Each row is a point. Each copy is the shape, with its points in the same order, stretched, turned, moved and blurred by noise. Say if it was mirrored as well.
In the rows, 128 means zero.

Shape (7 x 2)
[[131 177]
 [125  91]
 [145  81]
 [118 108]
 [ 63 181]
 [ 70 131]
 [122 120]]
Copy 1 (7 x 2)
[[100 178]
 [131  96]
 [155  94]
 [115 112]
 [ 40 157]
 [ 63 113]
 [110 129]]
Copy 1 is: only turned
Copy 2 (7 x 2)
[[ 99 109]
 [154 149]
 [166 138]
 [140 151]
 [ 40 167]
 [ 85 184]
 [131 146]]
Copy 2 is: mirrored
Copy 3 (7 x 2)
[[ 98 157]
 [145  88]
 [142  68]
 [144 104]
 [149 190]
 [164 149]
 [138 108]]
Copy 3 is: mirrored

Shape (9 x 4)
[[120 161 144 126]
 [106 122 160 122]
 [138 117 206 173]
 [104 126  67 160]
 [198 142 178 166]
 [101 110  69  72]
 [104 172  94  98]
 [130 134  78 176]
 [117 154 115  92]]
Copy 1 (9 x 4)
[[127 136 113 133]
 [126  96  95 141]
 [137  92 124 207]
 [ 49 120 137 113]
 [155 119 181 187]
 [100  97 111  53]
 [105 150 110  90]
 [ 59 127 162 129]
 [125 131 114  97]]
Copy 1 is: mirrored
Copy 2 (9 x 4)
[[119 161 145 113]
 [118 130 174  93]
 [146 153 233 117]
 [122  90 107 156]
 [189 186 196 142]
 [118  89  81  63]
 [ 93 147  86 100]
 [152 104 114 175]
 [111 156 108  82]]
Copy 2 is: only turned

Shape (12 x 8)
[[109  91 126 146  85 116 107 143]
 [144 175 139 166 132 114 159 158]
 [133 140  67 125 138 132 120 127]
 [ 68 142 157 131  69  77 156 122]
 [ 79  74  62 131 171 179 103 110]
 [ 86 132 155 114  54 155 123 121]
 [100  71 112 106 133 174 121  69]
 [136 154 129 143 173 109 101 140]
 [155 135 160 187 115 119 200 142]
 [190 141 158 196 136 111 172 111]
 [119  72  98  84 164 159 125 133]
 [ 83 171 173 163  93 107 133 165]]
Copy 1 (12 x 8)
[[101 122 101  98 111 117  94 148]
 [169 180 135 109 174 116 154 170]
 [139 162 111 163 147 133  68 141]
 [ 92 162 152  88  79  93 163 119]
 [ 89  96 145 199 120 169  34 139]
 [110 161 142  84  61 166 110 133]
 [128 109 147 169  70 174  56  87]
 [160 152 149 119 176  89  86 155]
 [177 137 110 119 145 136 201 158]
 [202 130  96 104 184 124 185 116]
 [137 101 139 181  72 124  48 153]
 [111 162 163  73 134 104 152 180]]
Copy 1 is: mirrored
Copy 2 (12 x 8)
[[147 121 102 189 133 134 110 121]
 [ 95 162  98 130 122  93 134 169]
 [109 104  55 119 144 163 126 124]
 [122 213 112 195 163  97 123  94]
 [ 86  70 110 151 177 227 104 119]
 [152 188 122 183 112 165 133  71]
 [119  95 137 151 166 231 169  72]
 [114 103 109  93 150 111 108 137]
 [ 86 165 111 172 127  96 181 188]
 [ 86 118 118 151 117  71 186 172]
 [150 100  98 118 183 227 155 133]
 [116 189 126 170 122  93  88 141]]
Copy 2 is: mirrored
Copy 3 (12 x 8)
[[108 106 140 166  83 120 114 113]
 [132 144 100 166 175 131 155 159]
 [ 95 164 142 125 151 136 136  87]
 [ 82 124  68 149  68 105 143 162]
 [ 55 112 176  88 124 187 102  85]
 [112 142  97 153  38 172 128 145]
 [ 96 100 126  82  79 198 122  78]
 [126 139 121 128 178 126  99 132]
 [144  95  88 181 158 144 194 152]
 [166  91  64 175 185 143 170 111]
 [112 107 183  72 119 153 129 107]
 [106 140  89 182 109 131 118 196]]
Copy 3 is: mirrored

Shape (15 x 11)
[[139 169 139 188  83 105  47 110 136  92  79]
 [125 155 129 158  74 175 148 176 141 121 145]
 [ 57 121 190 153 141 116 145  95 117 198 163]
 [152 131 125 181 136 181  99 119 142 163 108]
 [108 124 118 132 113 115 107 176 174 143 131]
 [ 88 125 134 147  76 117 186  67 112 131 123]
 [187  68 146 123 133 129  35 153 132 108  69]
 [105 172 102 143 159 125  83 115 111  53 102]
 [ 64  96 161 144 132 200 134  99  62 124 132]
 [124 129 122 229  62  84  91 131  93 135 107]
 [112 104 164 118  93 169 120 148 109 164 120]
 [ 96 137 101 111  97 167  71 110 144 137 176]
 [113 182 166 150 130 105  95 109 146  84 140]
 [183  96 166 125 140 107 132 137  89 192 119]
 [ 87 162 161 135  78 167 139 137 113 210 114]]
Copy 1 (15 x 11)
[[139 156 137 207  73 120  56  79 140 185 107]
 [110 159 102 130 114 159 140 155 149 163 170]
 [ 96 104 160 102 164 101 182  70 169 204 106]
 [155 160 143 136 133 172 112 118 101 188 101]
 [127 117 107 133 147 140  99 145 184 152 105]
 [103  97 112 165 123 133 193  45 142 143 136]
 [187  97 183 146  48 192  43 129 149 164  75]
 [102 173 173 178 119 129  64  84 133 101 114]
 [ 53 108 174 102 110 169 152  87 109 178 127]
 [139  82 122 214  99  99  94 118 111 205 136]
 [111  96 128  90  80 160 147 126 152 184 112]
 [101 130  92  83 141 135  64  75 148 162 144]
 [119 180 170 159 120 107 100  67 182 154 145]
 [205  76 177 110  91 129 167 130 135 159 110]
 [ 98 127  89  92 106 116 182 120 142 195  96]]
Copy 1 is: only turned
Copy 2 (15 x 11)
[[131 136 109 183 153 140  40 136 172  61  93]
 [ 83 123  99 154  66 174 116 187 134 138 139]
 [108  84 190 150 111 131 139 100 178 209 116]
 [124  88  86 147 151 186 138 164 165 119  97]
 [113 151 102 135 131 104 117 196 166 153 141]
 [ 61 136 139 142  79 136 156  65 155 144 104]
 [176 100  94  88 170  99  88 179 139  41  95]
 [ 87 150 140 136 191 168  51 102 125  93 141]
 [ 40  35 181  90 112 172 122  95 119 136 106]
 [116  94  60 217 109 109  82 120 142 113  91]
 [108  82 145  94  91 140 127 167 139 151  99]
 [ 79 106 102  98 104 157  86 141 212 147 150]
 [119 150 168 161 131 154  65 103 161 110 158]
 [188  97 100  93 109 122 147 133 116 170  90]
 [ 90 100 137 134  59 172 121 166 163 205  64]]
Copy 2 is: only turned
Copy 3 (15 x 11)
[[136 129 139 166 189 129  72 105  88  50  92]
 [131 154 104 144 154  74 161 160 144 113  98]
 [ 66 169 195 167 143  91 130 101 126 168 152]
 [182 146 146 134 182 131 123 110 114 152 106]
 [103 135 126 148 145 104  88 158 183 126 107]
 [ 88 125 116 172 117  89 157  66 112 125 136]
 [156  74 153 117 137 192  81 179 135 105 123]
 [106  80 115 108 234 129 115  93 127  84 116]
 [102  79 146 141 197 100 182 132  80 179 161]
 [107 157 107 219 181 147 107 126  91  91 124]
 [111 125 139 128 119 109 141 170 110 161 127]
 [148 132 127 117 177  66  88 125 130 128 168]
 [100 146 172 133 181  94 109  96 138  56 115]
 [116 174 152 107  88 184 149 140 129 150 139]
 [101 174 130 132 121  80 134 136  79 175  99]]
Copy 3 is: mirrored

Shape (17 x 12)
[[118 124 156 123 143 124 188  85  48 134 167 120]
 [125 177 184 116 122 198 143 135 129 118 113 156]
 [129 104 138 111 153 110 174 143  78 120 172 131]
 [159  96 130 140  39 139 136 154 108 150 189 123]
 [138 148 129 104 102 168 104 122 150  99  57 165]
 [169 181 143  84 100 145  60 145 146 136  92 122]
 [ 90 138 117 123 175 148 174 154  34 109 173 125]
 [131  97 160 135  86  97  93 121 141 179 174 131]
 [ 66 103 126 117 159 158 172 114  90 101 174  78]
 [133 167 129 113  92 116 131 137 154 113  69 149]
 [ 96 118 159 133 149 129 131 149  89 100 169 141]
 [137 170 143 150 147 160 112 150 161 101  66 165]
 [ 91 122 113  96 158 136 185 139 111 161 198 143]
 [142 107 102 146  67 133  78 102 107 182 170 160]
 [178 157 128 132 171 168 129 126 162  99  99 132]
 [159  57 147  92  76 144  91 135 118 168 147 163]
 [ 80  90 137 142 172 142 198 155  44 175 161  88]]
Copy 1 (17 x 12)
[[ 85 142 181 145 129  84  82 131 105 167 163 113]
 [110 168 173 162 105 167 111 132 191 141 107 136]
 [ 68 113 148 160 141 108 100 176 117 146 162 122]
 [159 130 126 195  51  93  70 187 122 180 150 159]
 [142 190 129 130 100 175 116 153 155 107  82 155]
 [193 178 119 129  91 202 105 193 135 152 131 130]
 [ 26 114 153 128 110 118 100 152 113 181 159 140]
 [188 116 122 153 114  81  82 185 161 177 136 114]
 [ 67  72 174 123 101  93 137 118 133 147 142 143]
 [133 199 114 128 108 137 144 163 162 104 121 136]
 [ 76 108 130 128 116 108  81 155 163 152 155 140]
 [106 171 104 132 104 167 134 144 189 101  79 120]
 [ 74  97 150 172 151  80 157 160 141 194 135 130]
 [187 147 119 148  91  92  66 168 109 213 112 159]
 [123 145 113 164 117 192 138 134 126 107  84 108]
 [186 126 153 177 102 134  61 223 128 162 109 164]
 [ 28  80 187 151 103  63 123 172 132 164 127  91]]
Copy 1 is: only turned
Copy 2 (17 x 12)
[[191 101 117 141  53 144 155 165 124 172 169 116]
 [156 172 146 185  79 129 169 123 109 144  91 147]
 [166 105 138 110  90 132 142 184 119 139 173 118]
 [147 133 135 146  26 185  99 182 135  68 127 144]
 [ 86 163 141 175  93 137 157  73 122 122  73 107]
 [122 149 155 162 117 124 100  82 157 120  15 164]
 [197  76 119 164  99  87 165 168  68 143 193 130]
 [104 130 126  97  86 180 141 160 172 121 116 176]
 [175  90  67 138 116 151 172 190  68 143 177 128]
 [ 95 155 141 169  99 102 159 117 171 120  63 113]
 [159  92 132 146 113 134 173 160 109 137 166 158]
 [ 97 163 161 201 143 102 181 113 133 139 104 134]
 [154 135 107  73  92 107 158 197  94 140 165 154]
 [102 150  98 130  57 160 111 125 156  90 162 179]
 [117 170 171 158 169 116 119 132 110 150 119 119]
 [ 82 135 152  94  22 213 114 123 121 111 131 148]
 [155  60  92 150  63 122 151 237  71 178 187 141]]
Copy 2 is: mirrored
Copy 3 (17 x 12)
[[128 151 154 107 116 131  90 147  86  81 182  71]
 [120  73 126 106  69 155  96 147 168 100 154 149]
 [120 131 159 118 104  71 141 158 110 114 147  79]
 [183 168 148 101  82 111  84 162 170 158  75  84]
 [105  76  87  95  99 168 119 132 136 115  88 183]
 [ 94 124 133  77  77 140 105 168 165 137  67 210]
 [130 125 128 132  77  79 153 208 100  94 226  92]
 [140 175 152 110 123  83  79  93 184 187  83 131]
 [103 148  98 150 141 113 125 197 134 130 223  74]
 [102 100 118 133  84 162 141 116 117 136  69 161]
 [118 122 107 135  86  55 116 150 136 105 167  99]
 [120  54 103 151  86 139 145 113 161  89  98 194]
 [128 135 151  97 101  94 160 144 138 182 206  98]
 [199 168 123  78 112 117  90 107 163 174  97 165]
 [119  89 125 124 118 158 165 157 171  75  96 167]
 [145 118 159  51 132  83  66 132 162 181  70 138]
 [131 124 174 171 137  81 128 195  98 140 223  89]]
Copy 3 is: only turned
